Each row is a point. Each copy is the shape, with its points in the same order, turned, moved and blurred by noise. Some copies are also mirrored. Which?

Shape, 8 rows:
[[-26 -11 -40]
 [-21  -9  17]
 [-41  44   4]
 [ 78  11 -12]
 [-67 -28 -10]
 [-42  -3  63]
 [ 55   9 -13]
 [-52  38  51]]
Copy 1 (8 x 3):
[[ 45  33  32]
 [ -9  19  12]
 [-11  30 -20]
 [ 44 -54  -6]
 [  8  65  51]
 [-50  32  24]
 [ 49 -43   3]
 [-55  38 -22]]
Copy 1 is: mirrored
Copy 2:
[[ 43  40   1]
 [  4  -1  -9]
 [-28  44  -5]
 [ 12 -11  95]
 [ 46  33 -52]
 [-26 -19 -41]
 [ 10  -3  71]
 [-51  10 -38]]
Copy 2 is: only turned
Copy 3:
[[ 24 -50  20]
 [-10   1  22]
 [ 28  12  60]
 [ 55  21 -58]
 [-21 -44  48]
 [-42  41  46]
 [ 49  15 -48]
 [  0  44  84]]
Copy 3 is: mirrored

Shape (7 x 4):
[[ 64 -52  30  34]
 [ -3  21 -56   2]
 [-20 -48 -33 -10]
 [-25 -25  64  42]
 [-13 -45  55 -65]
 [-21  37 -37  29]
 [  4  70 -36  39]]
Copy 1, 7 rows:
[[ 42 -40 -46  50]
 [-78 -10 -17  -2]
 [-35  -2 -78 -12]
 [ 57   3 -19 -32]
 [ 22  79 -73  11]
 [-59 -16  10 -29]
 [-63 -22  48  -3]]
Copy 1 is: only turned
Copy 2, 7 rows:
[[ 41 -19 -23 -78]
 [-20  57   1  17]
 [-33  42  28 -51]
 [-40 -57 -16 -47]
 [-14 -45  87 -41]
 [-38  39 -29  21]
 [-10  36 -49  56]]
Copy 2 is: only turned

Shape (7 x 4):
[[ 39  61  -1  12]
 [  3 -51  62   8]
 [ 57 -12   8  -7]
 [-52 -14   0   3]
 [  7  95   5 -29]
 [  3 -14  -8  -5]
 [ 11  25  -7  15]]
Copy 1, 7 rows:
[[ 32 -41 -35  36]
 [ -1  42 -57 -52]
 [-14  18 -55  20]
 [  2  20  33 -32]
 [ 69 -32  10  51]
 [-12  19  -5   1]
 [  2 -24  -1   6]]
Copy 1 is: only turned
Copy 2 (7 x 4):
[[-27  -2  66 -21]
 [-18 -20 -48  35]
 [-41 -42  -1 -18]
 [ 17  48 -30 -12]
 [ 33   4  85 -23]
 [-13   3 -13 -27]
 [-20  13  25 -22]]
Copy 2 is: mirrored

Shape:
[[-45 -38 -12 -10 -41  41]
 [ 43  25 -26 -89  14 -30]
 [-12  22  -7 -23   8  33]
 [ 28 -12  11   5  41 -26]
 [ 21  40  34  29  19  -9]
 [-60 -24   8  25 -44 -36]
 [ 62  20 -43  33 -25  -8]
 [ 13  39  -3   5  -4 -21]
 [ 45  18  72  15  21  31]]
Copy 1, 9 rows:
[[  6 -22 -26 -22  23  69]
 [ 10  80 -94 -29 -12 -32]
 [ 10  32 -33  20  -3  26]
 [-15  41  11 -21  -6 -39]
 [ 35  41  26  10 -24 -30]
 [ 22 -63  -6 -44 -27  16]
 [ 57  20 -14 -11  56 -46]
 [ 42  22 -20   1 -14 -28]
 [ 28  82  55  -7 -11  10]]
Copy 1 is: only turned
Copy 2:
[[-60  30  -5  50  19 -22]
 [ -4  28  36 -93  20   3]
 [-14   0  38  12  12  -5]
 [ 33  -5 -21 -20 -23  -6]
 [ 26 -40   0   0 -23  39]
 [-28  54 -37  57  -5  45]
 [-39 -12  21 -29 -78  21]
 [  0  -1  15 -11 -20  36]
 [ 10 -81 -25  -9   8   5]]
Copy 2 is: mirrored
Copy 3 (9 x 6):
[[-26 -31 -32 -29 -19  31]
 [ 40 -21 -50  48  66 -60]
 [  4   1 -15  31  -1   9]
 [ 57 -11  11   5 -12 -59]
 [ 66  36  31   6  -3 -18]
 [-19   6   6 -80   0 -13]
 [ 73  39 -66 -16 -13 -24]
 [ 39  37 -10  -4  18 -26]
 [ 95  -5  41  23  -9  17]]
Copy 3 is: only turned
Copy 4:
[[ 50 -25  34 -47  22  36]
 [-76   9 -38 -49 -60  17]
 [ -4 -17   2   9 -27  29]
 [-31  -8 -58  -1  25  -5]
 [-22  17 -21  47  14  -9]
 [ 25 -18  38 -38  47 -45]
 [ 26  61 -52  -5 -28 -14]
 [-11  18 -19  11 -24 -21]
 [-36  19 -25  54  47  35]]
Copy 4 is: only turned

Shape:
[[ 39  52  51  -2   5 -13]
 [-28 -60   3 -24  -5 -51]
 [-16  47 -37 -11 -14 -35]
 [-26   7  49  84 -15 -60]
 [ 45 -43 -49   6  -7  38]
 [ 56   3  61 -29 -30  11]
 [-16 -57   8  13  16  95]
 [-24  19 -77 -24 -19 -21]
 [ 13   5  44  -4  22 -50]]
Copy 1, 9 rows:
[[ 41  18  40  26 -41  51]
 [  5 -10  12 -49 -47 -60]
 [ 39   3 -46 -29 -53  40]
 [ 69 -27  40 -46  39   0]
 [-88 -25  -9  -2 -25  25]
 [-15  55  60  16 -37  24]
 [-57  -1 -28  54  25 -47]
 [ -9 -10 -77 -43 -57   7]
 [ 42  -6  48   1 -54  -6]]
Copy 1 is: mirrored
Copy 2 (9 x 6):
[[-28  13 -38 -33 -48  35]
 [ -7   5  46  49  42  30]
 [ -9 -32  24 -52  12  -9]
 [-26 -34 -70   4  52  51]
 [ 18 -10  -1  54 -35 -69]
 [ 13  15  -8  14 -79  45]
 [ 68  60 -24  43   0 -48]
 [ 12 -27  52 -51  20 -40]
 [-46  19  -4   8   1  46]]
Copy 2 is: only turned
Copy 3 (9 x 6):
[[ 61   6  38  -9  18  -3]
 [ -4 -35 -51  73  -1  -5]
 [  2  56 -29  11  13  26]
 [ 42 -12  35  75  44  80]
 [-61   3  31  27 -57 -17]
 [ 58 -35  32  -8 -40 -17]
 [-80 -79  37  -9 -19   7]
 [-41  53 -50  14  -9  17]
 [ 44 -13   8  41  34 -14]]
Copy 3 is: mirrored

Shape, 14 rows:
[[-12 -15 -27  36 -15  -6 -12  38]
 [-45  18  12   6   3   0 -10 -34]
 [ 15   1  12  -7   7  39  16 -49]
 [-12  30  -3  12  -4  22  19  17]
 [ -8  11  39 -30 -36  56  -7  23]
 [ 25 -27  20  72  15  39 -21  25]
 [-17  29 -16  43  28  41 -16 -41]
 [ 13 -16   4 -38  22   5 -25 -28]
 [ -2   8 -38 -10 -28  -8  19  -9]
 [ 61  12 -20  23   2  12  45   4]
 [-42 -11 -30 -62  52  31 -27 -33]
 [ 23  52  10 -27  32 -16 -15  10]
 [-12   1   0  -9  -1 -24  50  18]
 [  1   9  43  32 -13  92  -4  24]]
Copy 1:
[[-30  -7  45  27  14  29 -21 -16]
 [-24  13  16 -16   2  -8  -8  61]
 [ -8 -11 -38  30  -9 -24  -4  49]
 [-37   6  -4   7 -25   6 -32   6]
 [-14  49 -42  34 -10  47 -28  29]
 [  0 -28  43  83 -36  28 -26  22]
 [-30 -40  13  10 -19 -14 -45  69]
 [ 29 -20 -23   1  15  11  11  32]
 [-31   1 -10   1  31 -16 -17 -11]
 [ -9 -26 -18  45 -26 -38 -31 -33]
 [-14 -49 -38 -42  23  42  18  61]
 [ 32   0 -11 -36 -32   6 -34   1]
 [-33  17  -1  -5 -16  -9  21 -26]
 [-29  15 -17  75 -45  42 -48  47]]
Copy 1 is: only turned
Copy 2, 14 rows:
[[  4  38   1   9  -2  13  45  -8]
 [-37 -20  18 -12 -40   1   5 -34]
 [ 11 -33  54 -15 -27  -2 -28  11]
 [ -2   2  17 -29 -38  26  23  18]
 [-28  38  37 -30 -28  41 -43  16]
 [ -6  27  87  22  25  16  47  25]
 [-18 -15  71  -3 -60 -15  32 -14]
 [-18  -5  21 -20   4 -44 -32   3]
 [ 26  -5 -13   1 -39  -2  -5  -7]
 [ 50 -25  32  10 -18  12  17  53]
 [-11  12  28 -73 -33 -76 -25 -29]
 [-36 -17  -6 -27 -29 -34   7  64]
 [ 10 -18 -21 -34   0  22  20   7]
 [-20  33  95 -28 -27  56   0  28]]
Copy 2 is: only turned
Copy 3, 14 rows:
[[-54  33 -39   5   6  19  44 -19]
 [  4  23  10  17  33 -35  13   9]
 [ 25 -14  21  28 -10  -2   8  30]
 [-27  32  -9  11 -24 -20  -1   3]
 [ 10   3 -63  14 -32 -28  11  32]
 [-49  11 -51  54  20  45 -17  22]
 [-41   2  32  46  36 -13   3  35]
 [ 27 -24 -10 -22  26  10  15  37]
 [ -3  23  18 -22 -11   1  45 -12]
 [-25  16  22  -3 -47  55 -20  18]
 [-12 -63  14 -21  31 -49  46  16]
 [-13  24 -11 -58  13  -9 -12  51]
 [  3  25   3 -31 -13  -9  -2 -48]
 [-30   4 -52  73 -36 -21 -21  39]]
Copy 3 is: mirrored
Copy 4:
[[ 36   3  -6  -1  28  -5 -30   6]
 [-45 -12 -15   4  -5 -38 -10  54]
 [-27 -13  16  31 -16 -19  45  37]
 [ 19 -23  28  -6  -5 -38  -4  33]
 [ 20 -33  -2 -35 -60   4  18  39]
 [ 61  21 -10  63 -30 -18  -9   9]
 [ -3  11   2  41   7 -50   4  82]
 [-29  25  -6  -6  -7 -16  50  14]
 [-16 -22  29 -15  32  -4   1  22]
 [ 19 -12  69  33   6 -25  24 -12]
 [-28  19 -43 -31  26 -39  75  57]
 [-14  40  42 -36 -18 -55  15  10]
 [ -6 -34  19 -14  14 -38   1 -21]
 [ 55 -28  -3  27 -77 -17  12  59]]
Copy 4 is: mirrored

Shape (13 x 8):
[[-12 -40 -35  -8   1  28  15  58]
 [ -8 -11  24 -65  38 -27 -10 -57]
 [ 15  42  19   8 -27  16  12   9]
 [-11  54  16   4  52   0 -57  22]
 [ 15 -45 -35 -26 -42  13 -22  12]
 [-17  47   0 -26 -40 -11 -26  47]
 [  6  40   9  33  29  32 -73 -46]
 [ 12  -1  70 -84 -10  22 -10 -31]
 [-35  25 -15 -26 -15  19  33   5]
 [-18  17  37 -43  36  27 -23  -4]
 [ -4  11  35  24 -49  16 -30   6]
 [ 43  -8   6 -23 -52  36  48 -21]
 [ -4  25  -5  62  12  21  19  -7]]
Copy 1 (13 x 8):
[[-29 -23  -2 -24  -7  34 -36 -26]
 [  0  47  31  90 -48 -27 -13  -1]
 [ -4  49  -7 -25  -6 -16  24  36]
 [-41  24  -1  -6 -31 -79  43 -33]
 [ 29  19  50 -21   2  23 -20 -17]
 [-21  41  27 -69 -55 -24   1   7]
 [  4  11  34  10  17 -68  87 -14]
 [-34  95  55  47  -6   8   7  36]
 [-12   8  -3  -2 -55  22   8  34]
 [-60  44  31  36 -23 -28  18   2]
 [ -6  24  43 -44  13 -31  13  41]
 [ 19  57   4   1  21  39  -9  44]
 [  7 -18 -40  -3  16 -42  33  21]]
Copy 1 is: mirrored
Copy 2:
[[-36 -14 -18 -24 -12   9 -16  41]
 [ 13  21  42   2 -17 -37  23 -77]
 [-41  15  22  38  52   2  23  14]
 [-69  50 -12  25   3 -74  47  -7]
 [ -7  14  27  22 -37  25 -13  28]
 [-38  80   4   9  20   7  31  29]
 [-53  17  43  69 -13 -90  44  11]
 [-41  33  83  -1   0  17  25 -70]
 [ -4  15  24 -24  37  -4  31  25]
 [-55  24  35 -13   1 -42  43 -37]
 [-54  46  47  44  26 -18 -14  26]
 [-11 -31  58  31  31  50   7   4]
 [-33 -24   5  42  52 -52   8  35]]
Copy 2 is: only turned

Shape:
[[ 35  43 -13  30  30   1 -63 -54 -43]
 [ 25 -60 -23  35 -16 -11 -61 -42  -5]
 [-48  13  11  -8   7  36  41  -5  11]
 [ 17 -41  41  45 -34  10 -50  13 -38]
 [-44 -32  -2 -20  29  18 -57  24  40]
 [  2 -57  47  35  11  48 -41 -15  -8]
 [-45  41  24 -28 -31  -8 -62  28 -37]
 [ 31  36  94   1 -42  -3 -65  34 -18]
 [-36 -50  46 -38  13  26  36  45 -15]
 [ 37  -1  13 -31 -10  10  46 -35 -25]
 [ 47  14 -25  61  49   2 -28  -1  40]
 [-43  13 -20 -30  30  45  32  56  13]
 [ -3 -15  63  74  33 -29  19   0  -8]
 [ 58  20  51 -11 -60  17  45 -13  -2]]
Copy 1, 14 rows:
[[-40  -7  61  80  41   6  26   2 -23]
 [-57  52  -8  47  -8 -15  45  27 -50]
 [ 42  10  25 -39  -5 -14 -21   2   8]
 [-39   7 -27  52  -5 -51   3  71  -8]
 [ 11  19   7 -19 -32  19  71  50  19]
 [-25  -3  12   3 -16 -42  24  80 -41]
 [ 30  13  -6  54  29  22   2  56  64]
 [-52 -35 -21  47  22  14 -36  88  53]
 [ 49 -23 -49 -51  -3 -32   6  40   3]
 [  1 -13 -21  -5  31   3 -40 -19 -49]
 [-74 -16  48  18 -38 -12  42 -26   1]
 [ 68 -22   5 -29 -41  -2  16 -13  30]
 [-56  -9  11 -25  29 -84   6  18  20]
 [-36 -19 -33   1   7   7 -95   5 -20]]
Copy 1 is: only turned
Copy 2 (14 x 9):
[[-34  54  26  66 -28 -20  12 -38 -22]
 [ -7 -27  20  74  14 -19   5 -53  37]
 [  7   5 -46  -4 -16 -44  21  66   1]
 [ 31 -19  57  68  42 -17  30   6   4]
 [-29 -38  -9  -9  54 -41  -9  10 -17]
 [ 15 -31  22  68  45 -70   1  13 -14]
 [-13  48   4  12  47  43  13  46 -17]
 [ 55  54  87  16  63   0  -2  34 -18]
 [ 55 -41 -44  11  26 -24  19  72 -43]
 [ 64  21 -26  42 -50 -16  -9  23  13]
 [-24 -17  55   2 -48 -56   0 -38 -15]
 [-18 -33 -31 -27 -17 -17  -9  87 -35]
 [ 48 -10  32   9  -5 -55  89 -20 -30]
 [ 93  28  33  22 -41 -22 -13  46  29]]
Copy 2 is: only turned
Copy 3, 14 rows:
[[-18 -79 -23 -40  44  17  43 -27 -21]
 [-53  -2 -30 -62  -7  38 -27 -50 -13]
 [ 21  46  19  38   7 -16  11  26  11]
 [ -5  16  24 -87  22  59 -19  -6  -7]
 [ -8  30 -20 -17 -69  22  41   5  32]
 [-30  31 -19 -69  19  25  -2  27  26]
 [ 30 -12  75 -33 -15  35  66 -29  10]
 [  5 -51  95 -74  10  50  22  40  -5]
 [ 63  47  19   0 -22  24 -21  33  59]
 [ 12 -43  19  11  27 -13 -61  -1  17]
 [-14 -33 -60 -39 -19   2  12  19 -75]
 [ 84  36  -2  13 -33 -27  26  21   8]
 [  4   3 -26 -21  43  77 -18  64 -29]
 [ 11 -31  70  -7  24 -11 -75  34 -15]]
Copy 3 is: only turned

Shape, 12 rows:
[[-26  13  48  47  33  -9  23  43 -16]
 [ 17  19  -8 -19 -32  46 -59  -5  16]
 [ -2 -27 -20 -13   8  25  60 -47 -13]
 [ 49  11 -49   1  21 -12   8 -12 -47]
 [-41 -62  31  47 -20 -70  10  10  -2]
 [ 35 -18  15  11 -18 -56  -2 -16 -10]
 [-26  16 -22   1  23 -26 -22  23  -4]
 [ -2 -87 -12   7  20   5  30  52 -34]
 [ 18  12  30   5 -68   8   0 -16  23]
 [ 34 -46 -52  -2 -36 -23  45  31  53]
 [  4  -6  34 -42 -36 -21 -31  -3   9]
 [  1 -40 -62   2 -59 -41  18  50 -61]]
Copy 1, 12 rows:
[[-47   8 -18  29  30  45 -13  31  43]
 [ 23   3  38 -25  -1 -29 -70  40 -32]
 [ 34  22  51  14 -18  50  -8 -46   6]
 [ 36  30  61  33  61  11  13   4 -25]
 [ -9 -77 -51  30  17  36  17 -20  14]
 [ 17 -27  10  38  47 -22 -12 -26   7]
 [-18   7   8 -21  40  10   4  23 -18]
 [ 53 -33   8  14  13  74  31  34  46]
 [  9 -28  12  15  19 -11 -92 -17  -5]
 [ 95 -17 -28 -12  65  41 -33 -30   5]
 [  6 -41  17 -25  21 -45 -49   0  17]
 [ 37 -75  47   9  88  58   6   6 -18]]
Copy 1 is: mirrored
Copy 2, 12 rows:
[[ 48  29 -21  -4  52 -42  12 -22   2]
 [-35  22 -15  64 -37  -8 -44  45 -33]
 [ 23  44 -12  38 -28  51  45  -2  28]
 [ -4 -33 -38  21   6  45   8  32  24]
 [ 31  23  47 -35  15  -2 -12 -80  -1]
 [ 22   2   5 -28   6  53 -38 -16 -10]
 [-24   0 -22 -22  -6 -16  17  -1   1]
 [ 63 -46  26  15 -24 -14  54 -28   8]
 [  1  59  28  45   3  22 -49  15 -14]
 [  3 -14  82  19  -3  53  36  15 -37]
 [ 18  42  20 -23 -45  -3 -43  15 -17]
 [-14 -55  73  -7  -7  26   5   5  55]]
Copy 2 is: only turned
Copy 3, 12 rows:
[[-33  48  79 -34 -30  -5  34  -3  11]
 [-46 -36 -36  31  13 -16  50   2   0]
 [-17 -10  18  11  18  54 -38  22  23]
 [ 33  18  17   5  62  28  39  36  -5]
 [-13  85  18 -24 -30  -8 -35 -50  -3]
 [ 12  59 -12 -14  31 -24   2   0  23]
 [ -5  -2  18 -38  -1   0  42 -21 -27]
 [-13  61  37  19 -26  40 -19  43 -58]
 [-21  -1 -15  38 -10 -45   1  -4  51]
 [ 24  -9  11  30  25 -44 -56  18 -43]
 [-20   9 -52 -10 -29 -26  17  12  16]
 [ 92  44   3  36 -27  11   3   6 -43]]
Copy 3 is: only turned

Shape:
[[-18  12  52 -10 -11  11  20  21 -40  43  -7]
 [ 34 -32   1 -15  23  19  43  -7 -54 -40 -19]
 [ 15 -30 -25  48  40  26 -21 -51 -52 -36  -1]
 [ 48   4  37 -28  13 -12   8  35 -19   4 -47]
 [ 19 -16  37  28  41 -18 -16 -36 -28  14 -13]
 [-19  38  42  19  28 -35  33  26  20 -37 -41]
 [-13  23 -38 -23  27 -17  20  -2  27 -44  51]
 [ 46  18   1  -9 -20  -6  17 -55  17   9  12]
 [ 13 -39  33  52  18  17  -6  36  31  48   2]
 [-20  35  34 -37  32  42 -23  -1  25 -33 -30]
 [-29 -22  -8 -30  -1  -7 -25 -51 -35   8 -40]
 [-28  15   5  33 -40 -33 -30 -37  12   1  30]
 [-29  52 -32   1 -31 -44  31   6 -45 -23   3]
 [ -2  30 -12  24 -30  19  44 -23  36   8  19]
 [-43 -36  63  44 -49 -18 -21   6 -48  39  11]]
Copy 1 (15 x 11):
[[-10  19 -29  33 -18 -21  58   8 -18  18  38]
 [ 34 -18 -36  41  13  10  35  68  45 -21 -16]
 [ 63 -65 -15  37  33  19 -44  17   7  -5   3]
 [ -7  14 -47 -23  34  -9  65  20  42  -5   9]
 [ 40 -36 -42   6  30 -29   8 -14  -6 -30  22]
 [ 17 -15   7 -39   7  26  95 -11  -9  -5 -30]
 [ 27  15  18  -4 -45  68   0 -10  45 -32 -30]
 [ -1  32  -8 -13   2 -17 -25  17   4 -49 -14]
 [ 13 -28 -24 -31 -34 -57  17 -24  26  48  14]
 [ -3   0  62  -2  37  21  52 -10  37  -4  25]
 [-36 -30 -17  60  30   9   8 -13  10 -42  10]
 [  4  18   2  16  -9   1 -24 -57 -35 -13 -31]
 [-10  26 -39  26 -15  85  24   0 -36  -6 -36]
 [-10  20  27 -22 -47   7 -12  23 -21  -5 -23]
 [  1   1 -43  69 -10 -58  23 -45 -48  40  -5]]
Copy 1 is: only turned
Copy 2 (15 x 11):
[[  2  38 -36  13 -51  23 -28  34 -39  40 -32]
 [  6  56  17 -15 -39 -23  12  -8  50   4 -57]
 [ 24  -4  26  25   5  30 -16 -26  90   7 -66]
 [  2   5 -37 -13 -56 -44  -3  31  24  18 -26]
 [ -7 -23  -7  20 -54  25 -44 -17  49  32 -42]
 [-26 -31 -19 -59 -43  28  31  18 -14  12 -15]
 [ -8 -23  50  23  -2  -5  46 -33 -10  -4 -10]
 [ 50   2   8  14 -44   5   3 -37  29  45  28]
 [-11  -9 -42 -12  23 -10 -80   3   3  15   4]
 [ 63 -36 -23 -14 -18   2  27  -1 -22 -21 -68]
 [ 51  -9  17  48 -63  32 -29  26  29 -31 -35]
 [ 35 -46  38  38 -12  52 -26  10  -1  45  17]
 [-15  10  38  33 -35  54  59  41   7  33  -3]
 [ 35   8   5   0   6  35  12 -29 -14  26  45]
 [  9  10  16  20 -27  54 -94  64 -10  66 -21]]
Copy 2 is: mirrored

Shape, 14 rows:
[[-30  44  19  25   7  28  13  17 -31 -29  71]
 [ 28  48   4 -23  25  15  45  55 -14 -12  18]
 [ 15 -22  12  22  25 -31  41  -2  15 -32 -18]
 [-24 -11  22   5 -33  41 -10  18 -43  56  34]
 [-45  -1 -53 -41  10  26  32  51 -41  -5 -22]
 [ 19  14 -58  36 -38  26 -18  50   9  13 -12]
 [ -4 -27   3  45  37 -19 -18  62  21 -15  69]
 [ 26 -13 -13 -25 -12  25 -17  65 -33 -17  46]
 [-50 -18  13  24 -48 -30  -7 -14  35  32  45]
 [-41  39 -36 -21  47 -30  29 -22 -10  24   0]
 [ -5 -25 -10  11 -26 -46  34  -7   3  28  52]
 [ 42  39 -15 -11 -27  -3 -29  18 -40  10   5]
 [ 24 -11   6 -36  20   1  24 -15  24 -28  10]
 [ 16  -8   3 -31   6  -8 -21  66 -23 -17 -10]]
Copy 1 (14 x 11):
[[ 13 -10 -44   7  25  27 -27   2 -25  50 -28]
 [-38  31 -23 -13  25  20 -54  35 -15 -19 -18]
 [-29 -23  17 -26   7 -44  19  44  -4  -9   1]
 [ 39  27 -95  19  -9  -5   4  -9  15  -4  17]
 [-41   9 -24  63   8   9 -31   1 -35 -46  50]
 [-28  66  -7  33  36   9  41 -27  26 -19   2]
 [-30 -21 -27 -47  53  -1   0 -19  39  45  30]
 [-36  44 -40  -1  -8  37 -21  10  26  23  42]
 [  1 -31 -62 -18 -21 -29  53 -59  11  -1 -17]
 [  4 -52   7  20   1   1 -33 -13 -11 -67 -16]
 [-13 -39 -52 -33 -16  13  47  -3  13 -28  -2]
 [-12  42 -15  30 -23  26 -10  16  52 -12 -25]
 [-16   6  18 -41 -34 -14 -13  19 -19 -12   9]
 [-55  29 -22  15 -10 -13 -36  20  36   2  31]]
Copy 1 is: mirrored
Copy 2 (14 x 11):
[[-60 -20  29  40 -21 -22  59 -35 -69 -22  -4]
 [-13   5  74  37 -24 -17   2 -35 -20 -26  39]
 [-58   6  27  -7 -32   0  -7  46   1  14  34]
 [ 11 -42 -19  -5 -17   1  86 -24 -21 -41  17]
 [ -5 -42  58  69 -16  16  60 -14  48  12  31]
 [ -7   5 -36  74  -7  39  10  -9  14 -44  27]
 [-60  77   2  14   3 -27  57  -2 -13 -11  -5]
 [ -3  36  31  28 -49  30  64 -41  -3 -30   7]
 [-34 -12 -69  -9   7  -3  55  -4 -40  40  37]
 [ -8 -50  47  28  37  -9   8   7 -14  50   7]
 [-23  11  -7 -14  17  26  51  13 -44  27  54]
 [ 34  -4   9  38 -40  33   6 -13 -39 -23  -1]
 [-44  -3  36 -21 -34  20  -8 -19   3  23  19]
 [ 15  26  28  30 -62  -1  32  -7  21  -4   7]]
Copy 2 is: mirrored
Copy 3, 14 rows:
[[-14 -32  74 -38 -52  19  15   0 -42  -5  36]
 [ 32 -53  11 -48 -43 -39  -2 -20 -11  14  46]
 [ 39 -18  31 -27  34 -14  -5  27   8  31 -15]
 [-29 -22  29 -27 -67  10  15 -36   6 -45 -45]
 [-31  -7  10  14 -62 -76  -6 -13  14  37   8]
 [-32 -50 -33  15   3 -14 -28 -32 -38 -20  -7]
 [-46 -69  25 -66  23  11  49  10 -29  28  -6]
 [-37 -70  -5 -46 -55   9 -17 -27   3  34   0]
 [-48  33  40 -57  28  21   7 -18  -9 -40 -32]
 [ 11  38  26   6  -4 -31  46 -25  22  11  45]
 [-23  -6  54 -50  34   3  -1 -43  32  -8 -14]
 [ 15 -26 -18  -9 -36  32 -17 -64 -11   9   7]
 [ 21 -12   2 -44  -4   5 -13  29  42  20  23]
 [  0 -32 -26 -41 -39 -15  -2 -19  -8  57 -19]]
Copy 3 is: mirrored
